Each row is a point. Examples show where two turns around zero, p and q, send a point. Write where each new point lands after one turn and then the other. Backwards means that the second turn is done in reverse. Each puzzle has new turns, and all numbers are rounded.

Turn p:
-.40,.21,-.22 => -.43,-.10,-.24
.37,-.36,.55 => .43,.11,.61
.05,.06,-.32 => .05,-.07,-.32
-.42,-.46,-.22 => -.16,-.64,.04
.33,.62,-.20 => .05,.55,-.48
.08,-.06,.41 => .06,.16,.38
Turn q:
.00,-.06,-.46 => -.21,.27,-.31
.37,.23,-.39 => .20,.50,-.23
-.03,-.66,.45 => .05,-.78,-.17
.01,.46,.45 => .29,.02,.58
-.34,.03,-.05 => -.32,-.01,.14
Where do these land?
p, then q backwards: -.37,-.08,-.02 => -.33,-.18,.06
p, then q: -.16,.08,-.65 => -.41,.19,-.50
p, then q: .27,.19,.75 => .43,.05,.70
p, then q: .25,-.19,-.08 => .26,.02,-.20

Turn p:
-.09,-.26,-.11,.03 => -.06,-.22,-.15,-.12
.37,.32,.23,-.15 => .32,.42,.16,.09
-.11,-.30,-.47,.37 => -.08,-.59,-.28,.18
.42,-.12,.75,.01 => .55,.18,.46,-.44
.19,.28,-.28,-.57 => -.01,.56,-.42,.16
-.49,-.06,-.23,.15 => -.47,-.30,-.04,.08
-.30,.15,.10,.16 => -.26,-.07,.26,.07
Turn q:
-.22,-.19,.09,.18 => -.21,-.08,-.04,.27
-.40,.21,-.07,.44 => -.23,.29,-.42,.29
.41,-.35,.19,-.59 => .22,-.39,.64,-.26
.06,.12,-.09,.45 => .07,-.02,-.46,.11
.32,.06,.28,-.61 => .39,.00,.60,-.22
-.18,.15,-.40,.12 => -.24,.20,-.30,-.20
Where do these land?
p, then q: .45,-.21,.08,.36 => .31,-.52,.05,-.12
q, then p: .00,-.20,-.31,-.18 => -.25,.13,-.10,-.28
q, then p backwards: -.29,.11,.13,.06 => -.03,.31,-.09,-.10
p, then q: -.37,.55,-.22,-.29 => -.22,.55,-.37,.30
q, then p: .02,-.54,-.04,.50 => -.16,-.65,-.27,-.15
q, then p: .18,.28,.36,-.45 => .44,.36,.34,-.06

Turn p:
-.27,.36,.01,-.33,-.33,.19 => -.45,.31,-.06,-.09,-.37,-.09
-.09,-.42,.50,-.19,-.17,-.27 => .13,-.56,-.24,-.15,-.40,-.03
.45,.16,-.08,-.26,-.16,-.01 => .29,.32,.19,.05,-.32,.02
.34,-.24,.50,-.02,.19,.02 => .29,-.44,.35,-.15,-.16,.12
.25,.47,-.27,.27,.09,.60 => -.27,.46,.58,.25,.26,.20
-.42,-.62,-.43,.47,.12,-.01 => -.05,-.27,-.57,.26,.63,.33
.24,-.36,-.54,.32,.42,-.34 => .61,.05,-.22,.14,.65,.09
-.62,.33,.17,-.36,.23,-.10 => -.44,.05,-.18,-.61,.00,-.34
.11,.33,.13,.10,-.39,-.08 => -.10,.09,.14,.30,-.29,-.31
Turn q:
-.42,-.32,-.35,.15,-.17,-.30 => -.18,-.10,-.07,.50,-.35,-.35
-.26,.55,.03,-.09,-.55,.03 => -.32,.24,-.44,-.08,-.36,.44
-.37,.38,.29,-.01,.38,-.05 => -.43,.13,.42,-.33,-.14,.10
.62,.38,.26,.23,.07,.45 => .39,.48,.01,-.36,.45,.37
.53,-.30,.02,.05,.22,-.47 => .41,-.11,-.03,-.26,.14,-.61
-.20,-.47,-.59,-.36,.15,.19 => -.24,-.54,-.03,.56,.35,-.13
.08,-.24,.35,.02,-.11,.15 => .37,-.12,.14,-.02,-.12,.20
Where do these land?
p, then q backwards: -.29,-.23,-.05,-.05,-.32,.74 => -.59,.41,-.04,-.26,-.24,.39
p, then q: .02,-.69,.16,-.17,.15,.03 => .31,-.35,-.08,.34,.43,.18
p, then q: .01,-.12,.06,.13,.51,.20 => .05,-.30,.39,-.16,.23,.11
q, then p: -.03,.51,.37,.04,.03,-.75 => -.08,.41,-.46,-.23,-.66,-.30
q, then p backwards: .16,.34,.11,-.21,.20,-.32 => -.34,.16,.12,-.30,.30,-.07
p, then q: .31,-.20,.05,.33,-.08,.08 => .40,.19,.23,.08,.05,.00
q, then p: -.40,-.11,-.69,.21,-.40,.46 => -.41,-.07,.13,.59,.72,-.06
q, then p: .22,.49,-.01,-.29,-.10,-.42 => .00,.49,-.46,-.31,-.10,.03
